Each row of a before or after table is a point. The points were changed in one or more steps. Then noise was added and the rows were shuffled. The steps act on columns, c1 being the first. Write out the steps. A step turns or swaps two columns, mirrors them in a line or flattens them onto one, adds a multiple of one to another, or multiplies or shifts one. Angles are multiples of 10 degrees, from the lower column toward the higher: turns from -170 to 170, lines from 10 to 170 but not 90. Use the fewest steps. Two steps may share a column if one is a turn and the other turns, adds or multiplies; they go together, in the order done. Otherwise the lowest column goes first.
(in the rows, 128 means zero)

Before, 12 rows:
[[144 145]
 [107 116]
 [129 111]
 [130 143]
 [148 136]
 [131 113]
 [156  88]
 [137 107]
 [132 115]
 [145 132]
 [141 138]
 [127 113]]
After (12 x 2):
[[126  83]
 [158   9]
 [138  65]
 [146 140]
 [131  90]
 [129 171]
 [142 159]
 [150 152]
 [107  93]
 [145 178]
 [129  77]
 [131  83]]
Steps: multiply c2 by 3

Before:
[[143 137 120  94 137 126]
 [ 97 112 114 149 130 101]
 [152 146 103 123 123 168]
 [129 124 149 120 133 141]
 [115  92 161 138 152 112]
 [170 131 137 111 121 112]
 [121 102 107 143 137  97]
 [135 144 130 136 149 158]
 [139  92 132 120 153  99]
 [158 110 115  91 117 157]]
After (10 x 6):
[[143 138 120  94 136 122]
 [158 111 115  90 116 214]
 [151 146 102 123 124 248]
 [170 131 137 110 121  80]
 [129 124 149 121 131 168]
 [121 102 108 142 136  37]
 [136 144 131 137 149 219]
 [ 98 112 114 149 130  46]
 [140  93 132 120 153  41]
 [115  92 160 139 151  79]]
Steps: multiply c6 by 3

Before (14 x 9):
[[ 98 167  72  41 121 143 154 136 107]
 [117 113 131 107 154 106 153 109 211]
 [ 68 140 175 146 162 116 126 153  98]
 [110 125 113 146 143 125 145 131 144]
 [138 120 153 174 109 168  95 134 115]
 [109 139 113 113  72 104 174 184 113]
 [163  84 117 106 101 109  64 184 126]
 [ 87  86 139 170 190 140 125 157 122]
 [113 150 117 166 109  67 107 163 122]
 [ 54 173 114 105  96 187  89 178  94]
 [127 154  83 101 121 114 128 134 122]
 [128 130  76 109 117 187 140 166 118]
 [141 173  88 101 136 161 144 200 109]
 [ 79  93 136 155 140 192 176 104 186]]
After, 14 rows:
[[111 125 113 151 142 138 144 131 117]
 [141 172  87  99 131  88 149 198 131]
 [163  96 120 105 100 144  58 184 142]
 [ 56 182 113 109  96  58  98 176 128]
 [128 127  76 102 118  70 140 165 108]
 [117 108 131 105 157 186 148 112  70]
 [ 89  87 135 170 189 115 114 157 123]
 [ 67 142 172 146 163 122 129 152 161]
 [ 77  84 133 154 140 102 166 108  45]
 [ 98 160  71  40 120 106 161 139 139]
 [124 154  84 100 120 138 131 133 140]
 [112 155 114 164 110 180 112 162 162]
 [107 133 116 115  72 140 175 184 156]
 [139 127 153 171 109  85  93 130 116]]
Steps: turn c2 and c7 by 10 degrees; turn c6 and c9 by -150 degrees

Before, 10 rows:
[[163 139 186  90 100 153  62 127 201 123 126  88 148 146]
 [143  96 101  98 110 135  97  81 103 136 104  45 117 130]
 [103 160 129 120 109  67  60 123 101 142  63  95 129 158]
 [101 101 141  95 162 107 123 154 103 161 151 109 125  52]
 [103 111 111  81 146 164 146 119 152 128 142  81 158 132]
 [182 137 105  44 136 173  97 106  86  97  98 146 172 145]
 [183  94  75 176 138 118 194 149 102 110 148 139 105 171]
 [ 97  99 156  97 120 138  82 122 144 156 103  92 133 180]
 [155  53  92 129 105 125 121 147 108 116 116  68 146  88]
 [169  91  90 111 105 130 116 124 145  87  79  76  88 177]]
After (10 x 14):
[[114 101 107  98 122  92  82 100 154 160 131 140 132 183]
 [129  51 156 131 105  70 121 161  94 115 109 124 149  94]
 [152 138  47  90  97  89  64 154 171 123 132 152 148 145]
 [156  90 115 108 105  78 115 158  85  86 114 128  87 186]
 [148  96 162 176 140 135 192 184  78 111 157 119 106 165]
 [ 89  99 147  96 165 109 125 125 143 165 120 106 127  54]
 [118 161 153 122 111  95  62 103 136 141  94  69 127 173]
 [175  97 156  99 108  46 100 110 107 136 115 137 117 132]
 [117 110 108  81 145  80 146 103 110 128 139 166 158 128]
 [179 136 174  43 135 146  97 157 112  97 113 174 172 151]]
Steps: turn c1 and c8 by 50 degrees; turn c3 and c9 by 100 degrees; swap c6 and c12; multiply c11 by 0.7; turn c11 and c14 by -20 degrees

Before:
[[139 126 118 117 111  63 158 102 144 161 119  87  64 140 129 136 130 149
   91  80 118  91 165 162]
 [ 84 138 120 206 185 110 110 141 182 183 108 157 125 114  83 179 172 167
   94 173  83 110 135 112]
 [111 197 107 142 131  91 132 128  60 159 148 111  99 163 158  99  84 166
   68 122  85 160 132 132]
 [160  57 143 122 142  96 149  98 143 162 179 150  91 146 102 132 150 121
   83  78 139  76 105  98]
 [137 117 134 167 112  49 159 115 188 127  99 113  71 133  63 107 126 142
  146 141 128 110  44 181]
 [ 70 131  59 139 111 111 104 147 149 129 119 215 114 106 107 131 151 171
  103 108 109 125 164 152]
 [125  89  68  87 161 206  90 150 172 154 115 184 148 166 109 140 185  98
  137 221  87  90 105 180]
 [126 132  81  50 182 137 164 111 161 112 110 142 104 172 132 177 123 136
  152 104 107 118 126 116]
 [136 131 146  61 135 117 165 136 166 159 161 137  80 187 104  76 163 147
  116 127 146  71  88 142]
 [ 99 132  91 147  86 121 149 160 116 101 142 144 100 167 119 160 150 151
   94 130 159 100 120  92]
 [140 135 103 151 114 135 103 151 172 131 137 127 112  52  72 171 113 175
  116  88 161  85 133 133]
 [ 88 141 107 155 111 134 175 180 135 185 165 143 135 173  75 154  94 156
  124 160 156 102 159 128]
 [126 213 106 128 173  96 140  84 166 122 149 186 108 116 132 100 127 139
   91 125 154 107 102 135]]
After (13 x 24):
[[133 186 146 148  88 127 123 177 144 175 182 165  93 121 104 106 170 123
  152  77 142 165 105  97]
 [ 24 133  83 104 126 114 138 116 152 136 119 140 113 182 109 141 123 168
  158 107 111 150 163 151]
 [136 126  50 104 130 134 153 132 173 124 136 135 113 128  72 175 172 175
  143  90 161 130 131 134]
 [166 120 133 159 119  99 116 154 142 195 120 111  62 140 129 123 162 150
  164  80 116 141 164 160]
 [ 82  34 110 140  69 102 128 123 163 140 149 164 108 146 132  95 146 142
  129 127 157 133 102 134]
 [ 77 124 113 109  65 148 207 140 183 178 106 115 123 130  83 180 130 169
  116 172  82 178 134 115]
 [129 127 188 164 115 141  60  92 164 159 161 140  82 134 102  87 169 147
  133 126 145 179  87 146]
 [113 118 155 166 103 124  51 166 160 109 110 138 103 186 132 162 138 133
   75 102 107 123 128 113]
 [133  65 154 134  87 120 141  95  63 179 148 104 100 161 160 114 113 165
  169 122  87  76 133 133]
 [ 97 135 152 150 139 104 145 115 117 112 143 117 101 178 119 169 145 151
  184 130 160 163 121  90]
 [ 82 173 144  91 108 207  86 126 170  98 115 161 145 194 109 140 144 101
   97 218  88 193 104 182]
 [ 90 132 165 177 138 168 157  96 134 168 165 107 133 162  77 177 165 154
  143 158 159 101 157 126]
 [145 138 135 158 152  68 168 135 189 179 100 123  73 125  65 101 143 140
  123 140 130 134  44 182]]
Steps: turn c1 and c12 by 50 degrees; turn c2 and c8 by -160 degrees; turn c8 and c16 by -30 degrees; turn c3 and c14 by -70 degrees; swap c4 and c7; turn c5 and c19 by -140 degrees; turn c6 and c10 by -40 degrees; turn c17 and c22 by 110 degrees

Before, 11 rows:
[[102 111 122  85 159 117 139 155 120 167 113 129  99 102 102 122 156  87
  143 141 164 119  99 147 153 150 154 150 124 151 107 124 162 170  99 106
  115  96 124 102  94 149 131 126 119  93 112 164 146 128 122 117 146 110
  111 167 117 111 130 129 112  81 155 141]
 [133 159 167 170 114 121 109 109  87 119 143 168 128 180 115 134 125 127
  104 112 143 137 135 122 139 142 125 120 100 163 119 128  93 120 129 143
   78 102 117 119  76 130 138 159 133 138 139 158 141 123 138 135  97  78
   85 134 130  88 148 111 168 113 139 167]
 [146 146  99 161  89 117  88 105 132 135 109 144 129 110 184  93 105 139
  176 127 162 155  71 122 130 174 147 131  78 156  74 110 100 145 127 149
  127  86 165 132  89 181 108 148  89 141 117 102 118 134 107  85 146 139
  118 121 102 144  98 137 127 122 139 191]
 [125 129 140 138 118 161 132 161  96 113 170  99 124 125  96 120 154 166
  135 116 178  94 114 129 115  88 145  89 166 145 142  96 172 118  70 114
  134  90 117 146 161  94 135 112 118 153 116 102 160 164 163 175 106  91
  103 128 161 147  79 154 157 156 185 124]
 [123 139 162 165 135 108  96 179 144 139 174 148 139 117 108 134 142 167
  180 147 146 161 115 125  74 131  84 148 128  90 113 148 165 128 140 153
  116 126 111 170 136 184 154 154 150 113 144 124 103  85 130 161 163 159
   90 165 122 108  79 175 108 133 107 172]
 [103 177 134 100 117 152 100 148  91 129 122  92 149 131 141 111  95 101
  134  82 111  98 148 172 101 123 136 128 123  91 105 148  98 126 156 126
  150 157 127 116 148 126  89  88 152 134 129 168 108 139 134 104 166 101
  116 122 122 126 132 158 147  94 140 139]
 [135 152  87 157 124 130 107 151 115 172 165 126 144 182 102 158 112 151
  107 117 104 104 153 120 157 145  84 104 149 111 148 136  98  94  80  99
  142 153 107 104 135 102 150 110  79 138 168 170 161 134  90 106 165 121
  144 187 144 109 118 131 110 117 177 129]
 [ 89 145 150 141  90 145 100 121 114 104 158 155 117 126 180  92 106 134
  104 116  98 124  78 134 139 146 124 121  91 113 107  88 163 180 110 178
  143 152 140 143 117 104 117 165 128  94 160 105 137 109 172 175 139 136
  127 205  79 129  95 139 181 162 143 191]
 [ 68 140 113 167 134 112 121 139 146 111 127  96 171 102 132  90 128 132
  113 145 165  81  93 155 126 144  80 119  83 123  73 162 134 134 146 110
  109  87 111  90 120 128 138 167  98 142 125 114 149 146 119  89  82 138
  131 178  78  96  74 135 180 163 124 188]
 [154 157 117  94 169 134 160 101 159 143 147 166 136 101 141 154 113 113
  185 121 129 157  88 163 100 133 136  78 126 109 115 110 120 113  83 129
  104 155 169 145 126 174 114 145 152 127 158 123 138  87  87 112  82 160
  107 128 112 126 115 126 179 109 131 106]
 [ 78 168 122 134 108 166 180 165 107 127 119 156 103 184 104 124  98 147
  180 149  93 115 132 104 115 167 140 166 159  90 108 138 100 119 140 154
  111 138 177 145 128 153 113 107  82 135  79 115 109 142 139 126 100 162
  132 130 119 140 139 122 143 112 137 149]]
After, 11 rows:
[[177 157 115  97 167 133 163 104 160 145 149 165 135  97 141 158 114 110
  180 119 130 158  87 160 101 134 135  74 126 113 116 108 119 114  79 128
  104 155 170 142 126 177 115 144 153 146 156 122 136  85 113 109  83 159
  109 129 112 125 112 126 178 108 126 107]
 [161 150 100 160  90 119  91 104 133 133 110 144 131 111 186  93 107 139
  175 130 147 155  70 121 134 173 146 128  77 156  69 109  98 143 125 144
  124  84 168 131  89 182 108 146  92 151 117 100 117 130 113  83 147 139
  116 121 101 145  98 138 127 124 100 192]
 [ 75 174 132  98 118 149 101 149  87 130 121  90 151 128 138 107  94 103
  135  86 135  99 147 169  97 124 136 125 122  93 106 148  97 125 158 125
  147 155 128 111 149 127  89  87 154 128 132 170 108 139 128 107 166 100
  115 119 119 121 131 161 148  94 150 140]
 [ 72 112 117  86 161 115 134 154 122 162 113 132 100  97 100 121 158  86
  145 141 164 118  98 148 153 150 154 153 124 153 111 124 165 172  96 105
  115  96 127 101  93 149 135 121 121 110 113 164 150 128 143 119 142 109
  109 169 119 110 130 129 113  78 102 143]
 [143 151  88 156 119 129 106 151 118 171 168 130 146 184 103 157 111 148
  108 118 165 106 151 116 156 152  80 108 153 111 147 138  98  94  79  99
  141 150 108 102 134 102 153 109  78 150 168 172 160 132 111 106 169 121
  144 185 141 112 121 130 114 117 167 129]
 [  7 137 111 169 135 111 125 137 146 109 126  95 175 100 134  91 126 130
  110 144 133  80  92 155 125 150  78 119  80 121  70 161 138 133 148 109
  107  88 109  89 118 127 137 165  95 142 128 115 147 147 115  89  79 137
  133 177  79  97  74 136 181 160  87 189]
 [ 49 145 150 140  88 147  97 119 113 100 157 157 117 126 179  94 108 136
  102 120 136 122  80 135 135 146 127 121  88 112 105  89 164 180 109 176
  141 152 137 143 117 103 115 165 130  87 164 105 139 110 163 172 135 136
  128 204  82 131  95 139 187 164 163 195]
 [118 138 162 165 133 109  94 183 148 141 173 148 137 113 106 134 140 168
  177 147 114 158 116 127  76 134  83 149 129  94 113 149 168 125 141 150
  117 131 111 170 138 187 154 153 147 116 143 122 105  86 137 162 162 163
   88 164 123 112  78 171 110 134 101 173]
 [ 26 166 127 136 106 166 179 169 105 130 119 152 102 186 105 123  98 141
  180 145 121 115 133 106 117 165 141 165 158  89 106 141 102 119 137 156
  116 136 177 144 125 149 114 106  79 130  79 113 113 139 131 124 100 162
  133 134 117 140 142 123 143 109 165 150]
 [137 156 170 169 112 121 108 110  90 122 142 170 125 181 115 136 124 124
  105 112 145 140 138 120 142 140 124 121  99 163 119 129  91 120 123 140
   79 105 119 119  79 128 137 158 136 131 139 161 143 125 131 137 101  80
   83 136 133  84 148 110 166 115 119 166]
 [121 129 136 138 117 165 133 166  96 112 168 102 123 127  93 120 155 163
  134 115 199  92 117 128 120  86 143  92 165 143 141  90 171 119  70 114
  133  91 120 147 162  93 135 111 116 127 117 105 161 164 130 180 104  90
  100 127 160 147  82 154 156 158  98 123]]
Steps: multiply c1 by 2; turn c21 and c63 by -70 degrees; flatten c46 and c51 onto the line at 140 degrees
